Each row is a point. Any point is a mix of the corners, with weights that add up to 1. It lies inside the corners' shape when no weight is negative. Is each point inside? If not, which corners have a negative weight?

Corners:
(1): -2; 82
(2): 38; -25
(3): -28; -5
Points:
20; -16 -> inside
16; 21 -> inside
22; 32 -> outside (3)
-30; 18 -> outside (2)
-22; 60 -> outside (2)
8; 79 -> outside (3)
-5; 49 -> inside

Corners:
(1): 6; 74; 30; 41; -38; -65; 69; -65; 27; 28; 9
(2): 28; 16; 11; 34; -43; -5; -63; 36; -74; 45; -38
(3): -25; -58; 14; 26; 32; -28; -48; 43; 30; -24; -66
(4): -25; -110; 42; -32; 26; 23; 50; 61; 5; 46; 34
(5): -37; -56; -21; -5; 65; 26; 44; -59; -109; 14; 58
(6): 45; 54; -52; 18; -12; -37; -3; -22; -15; -112; -62
(7): 26; 85; 3; 51; 8; 37; 6; -11; 6; -35; 29
(8): -39; -24; -1; -21; 99; 0; -52; 33; 33; 43; 37
(9): 63; -48; -31; 85; 62; -77; -32; -14; -68; -44; -36
(10): -14; 63; 6; -39; 35; 18; 87; -84; 39; 74; -7
(11): -20; -22; 29; -1; 70; -38; 60; -9; -31; -11; -47
(12): 21; -96; 75; -19; -49; 4; 0; -6; -63; -12; 1
Points:
0; 1; -4; 7; 32; -32; 6; -24; -20; -6; -26 -> outside (4, 7)
0; -27; 23; 14; 18; -6; 14; -1; -56; 20; 13 -> outside (3, 6, 10)
7; -20; 11; 13; 11; 6; 5; 8; -24; -11; -10 -> outside (1, 8)
-9; -8; -8; 2; 33; -1; 30; -36; -40; 0; 7 -> inside
4; -6; 5; 9; 25; -1; 7; -7; -24; -4; -12 -> outside (1)
5; 10; 12; 9; 23; 4; 16; -16; -6; 6; 3 -> inside
11; 45; -8; 17; 12; -5; 6; -38; -9; -1; -3 -> outside (4, 11)
0; -18; 4; 3; 32; -5; -5; 5; -18; -3; -12 -> outside (1)
-10; -35; 19; -9; 30; -1; 9; 7; -5; 20; 12 -> inside
